Every row gives one point. To make a cloud, some directions were put in groups of two or more. Within a group, all points are equally far from the middle, so they leave a hole (a ring in 2 directions, a hollow ball in 3). The other directions are filled evenly. Then the cloud was stretched, turned, moved and blurred a little. How many holes are there, and how many directions does each take, smallest first?
In the rows, 128 means zero.

Cloud (20 x 3):
[[106 139 169]
 [ 82 148 158]
 [113 129 155]
 [149 124 121]
 [ 78 131 107]
 [137 102  79]
 [ 78  99 139]
 [134 142  86]
 [ 99  84 109]
 [130 180  90]
 [ 70 123 118]
 [ 92 114 127]
 [ 87 103 149]
 [120 138 109]
 [129 116  70]
 [140 152 125]
 [142  96 127]
 [136 112  88]
 [142 103 121]
 [114 115 106]]
Holes: 0

Cloud (28 x 4):
[[114 173 164 172]
 [143 149 116 107]
 [127  98 109 156]
 [103 156 133 173]
 [136  99 107 163]
 [147 151 150 102]
 [174 113  89 119]
 [115 105 156 102]
 [142 149 158 164]
 [156 133 110 154]
 [164 136 171 153]
 [ 92 147 169 152]
 [110 104 132 122]
 [106  98  91 110]
 [169 128 142 105]
 [154 116 157 164]
 [107 115 154  99]
 [143 142 120 164]
 [120 120 104  80]
 [114 141 178 163]
 [122 101  93 158]
 [118 108 170  93]
 [127 167 165  92]
 [112 109 169 110]
 [138 161 151 101]
 [137  73 130  95]
 [117  91 116 116]
 [156 153 170 115]]
Holes: 1 (2)

Cloud (47 x 6):
[[186 108 115  85 140 102]
 [111  76  93 133 141 134]
 [135  77 110 151  92 138]
 [162 115  98 127 101 126]
 [138  97 123 148 103 100]
 [158 120 151  78  97 118]
 [116 151 190 163 117 113]
 [102 143 147 101 165 141]
 [163  83 184 124 107 119]
 [145 128 150 152  86 172]
 [ 95  94 117 126 100 122]
 [140  84 159  93 161 148]
 [148 144 165 101 107  89]
 [127  98 175 110 127 142]
 [102 131 129 142 105 149]
 [110 123 137 120 146 166]
 [ 95 115 154 149 144 122]
 [166 103 121 147 104 152]
 [135 133 124 119 148  84]
 [119 155 169 108  94 128]
 [119 135 101 146 122 135]
 [112  86  99 129  91 120]
 [169 147  97  95 127 130]
 [143 100 149 100 106 153]
 [174 118 143 117 127 163]
 [185  77 129 140  89 132]
 [102 102 154 159 139 123]
 [ 91 115 116 123 110 112]
 [134 104 159 123 117 172]
 [152 147  98 107 158  84]
 [186  86  84  82 118  90]
 [136 138 180 120 160 129]
 [ 89 126 126 150 160 128]
 [117 139 148 152 166 114]
 [ 91 131 134 135 120 104]
 [185  73 110  94  99 136]
 [ 88 127 160 159 112 153]
 [137 111 128  59 157 125]
 [111  75 125 139  86 146]
 [138  91 138 113 102 161]
 [ 99 133 104 128 135 139]
 [155 103 192 125 109 127]
 [189  93 127  90  72 121]
 [148 102 121 159  73 141]
 [112 114 175 134 124 115]
 [ 95 150 100 140 155 124]
 [123 140  82 125 143 130]]
Holes: 1 (3)

Cloud (88 x 8):
[[114  78 109 162 157 123 133 155]
 [101 119 132 147 140 144 130 117]
 [134 123 182 106 107  93 130 179]
 [124 108 123 131 112  61 142 146]
 [144 175 166 105  73  98 117 152]
 [105 122 159 107 176  71 118 127]
 [126  98 184  93 166  93 143 143]
 [148 123 149 109 111  66 107 105]
 [109 134 127 143  98 151 107 157]
 [154 124 101 135 202 152  99 144]
 [ 94 148 145 109 150  71 106 138]
 [126 131  85 124 109 105  76 137]
 [126  78 153 134 131 113 116 114]
 [165  98 134 108 110  97 107 114]
 [130 127 122 131 118 132  93 100]
 [158 101  91 123 175 112  81 100]
 [131 162 127 130 156  81 139 153]
 [100 135 178 135 148  86 132 140]
 [ 98  83 141 124 172 101  96 112]
 [123 103 149 111 132 103 111 175]
 [108 119 164 123 128 153 130 167]
 [149 116 163 120 175 105 165 151]
 [132 124 120 143  86  73 126 146]
 [134 153 128 161 164 140 130 178]
 [152 131 127 127 166 115  87 176]
 [105 116 106 175 125 118 124 138]
 [127 135 162 116  94 115 156 118]
 [138 109  98 161 160 166 111 167]
 [168 125 104 148 147 131 160 176]
 [152 112 178 101 118 116 152 119]
 [144 154 124 117 146  74 100 163]
 [118 108 159 165 141 101 134 141]
 [149 145 134 129 122  76 135 115]
 [124  88 106 138 173  74 115 112]
 [167 131 179 128  89 103 118 153]
 [165 121 154 123  99 153 146 156]
 [120 169 144 148 118  86  94 145]
 [109 155 170 107 123  69 116 113]
 [151 162 133  92 109  73  93 137]
 [ 75 113 132 132 132  99 135 149]
 [149 110  75 107 137 102 133 124]
 [118  81 106 160 162 111 137 161]
 [152 144 150 108  74  73 146 146]
 [153 123 119 114 186 127 138 117]
 [177 137  94 105 114  90 105 132]
 [162 141 127 123 139  68  85 146]
 [ 89 120 126 142 150  88 131 114]
 [100  95 187 103 139 103 145 141]
 [163 148  95 121 118 122 146 173]
 [124 108 138 128  92 123 170 152]
 [ 95 151 109 154 127 106  77 132]
 [119 160 175 147 122 127 102 165]
 [132 141  79 132 156 135 136 130]
 [151  85  91 106 135 101 118 133]
 [ 97 134 130 122 124 148 141 149]
 [135 136 147 108  99  53 134 152]
 [179 120 106 123 159 130  76 148]
 [120 161  94 116 128 101  82 147]
 [151 156 112 118 172 122 135 164]
 [111 146 111 127 105  82  89 102]
 [139 117 154 125 161  79  89 159]
 [125 153 151 103 110  55 135 150]
 [123 110 101 127 195 134  75 119]
 [155 142 128 128 101  81 129 114]
 [134 121  83  97 162  83 126 125]
 [169 101 120 133 134 157 134 171]
 [176 147 143 111 136  69 108 141]
 [101 118 125 143 172 107  65 122]
 [132 138 128 103 109 134  90 151]
 [154 114 109 143 162 160 138 131]
 [117 134  70 161 129 113  92 156]
 [118 157  91 125 135 127 111 111]
 [112  88 141 136 152  84 141 118]
 [151 121 106 151 155 146 154 137]
 [124  96 170 149 105 124 131 163]
 [153 146 143 148 147 165 138 175]
 [165 127 137 123 105 117 165 135]
 [161 130  94 156 139 123 158 153]
 [145  75 168 134 153 114 125 123]
 [127 103  86 128 198 133 103 146]
 [164 135 143  81 126  77  99 140]
 [129 159 172 112 111  93  78 134]
 [143  76  99 127 183 120  83 125]
 [ 80 131 134 122 108  70 116 133]
 [127  77 127 144 192 119 102 158]
 [146 129 134 164 155  83 106 150]
 [179 138  96 132 163 132  81 122]
 [130 127 102 177 129 130 109 126]]
Holes: 1 (8)

Cloud (88 x 9):
[[137  98 123 112  88 105 122 163 152]
 [134 148 108 133 106 170 123 112 103]
 [122  80  67 130 184 122 119 116 121]
 [156 125  91 169 140 116 152 176 127]
 [167 163 128 183 120 149 134 181 148]
 [167  92 109 117 105 136 120 107 102]
 [150 101  89 155  95 150 127 110 142]
 [106 115 117 109 122 155 140  68 137]
 [138  63 124 111 148 153 160 112  98]
 [158 127 153 148  84 109 110  78 139]
 [ 91 128 157  81 164 117 122 103 106]
 [149 116 117  96  90 118 141 113  85]
 [156  70 118 103 160 134 139 192 116]
 [170 162 116 144 110 134  96 147 155]
 [164 110 134 124 120 169 108  84 150]
 [154 156  91 131 139 127 141 152 186]
 [112 147  97 152 179 133 136 117 126]
 [143 183 112 129  75 136 107 133 121]
 [142 132 118 112 132 172 152 162  96]
 [109 180 115 122  86 148 106  92 151]
 [127  70 122 133 195 106 123  88 132]
 [126 132 126 147 182 153 127  72 103]
 [108 122 148  84 111 172 138 114 103]
 [142 102 103 164 106 111 143 171 120]
 [125 181 149 168  86 111 119 157 160]
 [147 145 132 114  99 151 158  74 134]
 [193 152 102 151 119 138 154 173 130]
 [123  94  98 118 140 118 156  89 156]
 [143 130 142 158 116  90 133 149 161]
 [100 170 102 135 185 141 121 132 144]
 [165  94 155  99 161 132 164 120 135]
 [132 187  96 121  86 124 142 139 110]
 [141 171 143 102  88 107 108 122 131]
 [162 113 140 127 150 122 114 180 122]
 [ 86  94 142 129 137 109 100 103  90]
 [114  63 141 155  97 116 139 118 115]
 [153 123  70 120 163 114 143 114  99]
 [151 147  97 114 100 110 169 109 133]
 [152 161 185 161 102 147 117 125 108]
 [ 87 160 101 111  97 119 104 152 142]
 [ 99 193 132 117 111 150 144 147 158]
 [134 107 166 144 167 127 142 102 114]
 [162 113 142 154  66 119 146  94 108]
 [116 137 151  85 151 112  96  98 136]
 [134 108 107 144 186 104 105 162 157]
 [140 108 121 104 203 107 143 148 112]
 [133 142 124 155 178 103 124 148 143]
 [119 133  90 172 142 141 130 131 131]
 [114 180 121 130 155 164 142  87 116]
 [184 146  94 117 123 141 156 104 132]
 [112 151 185 139 132 162  83 112 138]
 [129 134  73 103 176 137 171 134 137]
 [ 92 121 167 145 106 169  94 130 125]
 [ 82 108 118 103 173 113 102 139  88]
 [144 174 102 109 152 140  94 153 169]
 [140 184 108 142 130 157 129 190 124]
 [123 151 138 134 170 140 120 192 123]
 [145 162 147  98 114 129 114 146 151]
 [125 131 158 152 162 123 112 125 163]
 [128 176 134 120 110 181 153 111 136]
 [162  98  96 149  85 107 123 109 129]
 [144  80 142 150 108 117  80 116 145]
 [115  93 135 129 188 158 111 103 111]
 [163 145 133 146 126 167 132 163 113]
 [ 74 144 169 137  73 145 137 104 152]
 [ 98 131 124 139 124 114  68 142  89]
 [124 139 163 103 146 146 132  70 123]
 [133 138 105 101 170  81 132 118 143]
 [100 122 147 100 169 108 112  92 131]
 [125  82 149  84 149 128 132  83 118]
 [ 83 140 129  95 145 161 114  83 135]
 [140  99 164 133  79 105 114 115 141]
 [150 153 100 106 141  84 129 116 150]
 [153 156 133  80 154 154 131 118 125]
 [122 132  81 140 173 147 109 154 114]
 [134 174 103 148 149 168 146 112 146]
 [126 119 148 107 187 144 107 117 138]
 [106 175 143 158 155 154 143 110 151]
 [162 170 129 125 112 124 123 104 157]
 [ 99  89 151 147 127  98  87  92 113]
 [168 133 118 104 134  95 159 126 104]
 [ 88 120 157 107  87 133 140 126 148]
 [150 196 123  98 136 154 130 131 108]
 [158 120  73 117 113 155 157 143 134]
 [120 149 129 124  93 100 141 109 155]
 [160 189 124 181 123 154 141 137 137]
 [139  92 104 157 155  93 127  91 116]
 [144  80 125 156 121 125  76 127 146]]
Holes: 1 (6)

Cloud (107 x 9):
[[129 123 127  97 132  91  82  95 141]
 [111  62 144 116 130 116 145 119 108]
 [ 98 122 132 127 100 102 142 160 111]
 [116 107 140 131 130 127 120 163  74]
 [120 119 175 157 100 165 147 135 118]
 [ 91 136 167 130 193 123 122 127  97]
 [123 102 166 131 103 111 101 133  98]
 [144 101 133 122 115  90 144 169 109]
 [120 154 155 113 141 121  98 126 163]
 [160 136 109 103 122  81  93 135 149]
 [127 162 108 132 112  99 143 132 192]
 [134  98 119 150 151 129  79  91 112]
 [147 174 149 108 149 123 163 143  94]
 [164 135  61 142 129  91 110 152  87]
 [151 107  94 152  70 139 138 165 137]
 [135 123 130 101 172  83  99 101 100]
 [108 162  84 106  88 116 120 121 133]
 [161 108  73 120 108 158 152 115 141]
 [163 124  93 129 165 125  90 110  72]
 [160 182 119 125 151  70  93 115 106]
 [122 119  99 142 129 132 102 103 188]
 [101 162 151  97 117 127 139  93 134]
 [151 133  60 128 121 124 172 141 111]
 [103 167 144 130 153  94 111 103  84]
 [132 111 155 166 130 112 156 112 146]
 [142 180 127 139 164  97 109 101  92]
 [118 124 177 125 141 127 124 142 158]
 [102 144 130 113 125 141 152  95 157]
 [ 76 119 116 158  90 137 145 141 165]
 [145 192 106 150 122  99 144 122 162]
 [121  98 125 131 163 160 154 131 125]
 [142 152 125 125 130 130  57 120 128]
 [172  88 133 174 105 135 116 132 129]
 [118  82 134 134  82 128  96 105 166]
 [196 126  66 118 117 115  99 125  92]
 [146 151 121 142  83  89 162 109 125]
 [182  61  96 142 108 145 126 135 136]
 [121  95 141 151 128 150 132 104  86]
 [112 129 153 152  87 142  91 146 156]
 [ 83 130 129 165 115  93 108 114 158]
 [161 134  99 116 148 146 158 146 108]
 [141 146 125 168  93  96  88 158 169]
 [135 113 135 131 167 120 129  83 109]
 [109  67 134 118 146 138 147 144 114]
 [123 132 122 144 159 171 116 135 127]
 [151 109  97 143  93 138 112 133  79]
 [127 120  66 123 104 103 173 136 148]
 [183 141 129 148  79 129 163 150 135]
 [163 108 108  85 121 118 147 145 103]
 [135  89 110 139 143 131  71 107  91]
 [149  91  89 134  86 116 131 153  91]
 [164  78 101 101 109 102 143 153 112]
 [160 128 142 140  78 130 177 145 150]
 [125 138  70 124  80  93 159 116 150]
 [146 143  98 113 113 161 123 133 139]
 [122 159 190 123 125 119  94 122  87]
 [120 187 107 172 118  84 101 150 153]
 [140 123 146 168 145  81  88 154 140]
 [130 160 158 156 190 129 100 132  80]
 [134 140  70 138  87 107 114 167 138]
 [122 136 136 168 114 178 131 144 119]
 [108  59 111 134 101 149 148 122 141]
 [191 159  95 133 136  97  86 114 102]
 [133 106 148 114 100 160 154 110 158]
 [125 106  94 140  99  81 157 118 135]
 [138 138 147 166  83 146 119 160 141]
 [140 163 121 134 141 148  96 129 151]
 [135 137 174 112 136 130 116 103  61]
 [108 133  79 123 113 109 118 137  91]
 [105 152 125 159 142 132  84 162 126]
 [140 107 118 111 136 168 138 137 127]
 [196 132 109 147 102 130 154 153 129]
 [149  93 133 111 119  91 171 116 110]
 [162 139  90 111 108 134 120 155  78]
 [189 137 108 126 146  96 154 140  62]
 [163 190 136 141 132 145 140 126 127]
 [127 132 153 143 133  70 132 115 161]
 [112 101 118  98 162 138 138 115  76]
 [135 131 155 135 153 107 108 145 165]
 [146 138  79 104 119  92 103  98  95]
 [136 178 101 146 122  84 154 113 126]
 [168 132 108 104 127 116 150 120  48]
 [125 155 137 117  87 157 140 104 107]
 [175 111 104 155  90 119 115 159 168]
 [117 124 104 136 148  97 139 126 172]
 [151 118  97 102  91 158 159 109 137]
 [196 105 114 135  77 105 128 122 134]
 [119 134  89 130  99 109 185 152 144]
 [102 120 106 169 121 139  88 152 153]
 [126 151 117 160 114 164  89 138 135]
 [ 69 153 149 154 133 151 117 129 164]
 [173 105 162 120 161 131 154 124  91]
 [153 153 106 141 154 118  77 103 142]
 [164 138 153 169 119  88 109 137 100]
 [178 154  95 127  72  90 109 107 134]
 [132 141  92 128 112  56 138 122 130]
 [147  95 148 127 167 139 112 103  57]
 [129 141 139 157 140 143 157 136  62]
 [134 124 125 162 135 123 167 165  83]
 [ 95 139 146 111 120 131 125 146  84]
 [130 115 110 124 138 175 112 138 109]
 [134  79 115 135 106 156 174 120 153]
 [160 172  99 157 104 125 164 118 122]
 [154  98 127 101 120 104  92 132 146]
 [140 102 165 168 154 110  98 109 112]
 [162 138 103 112 155  90 157 123  69]
 [154 131  86 141 116 103 132 182 110]]
Holes: 2 (3, 6)
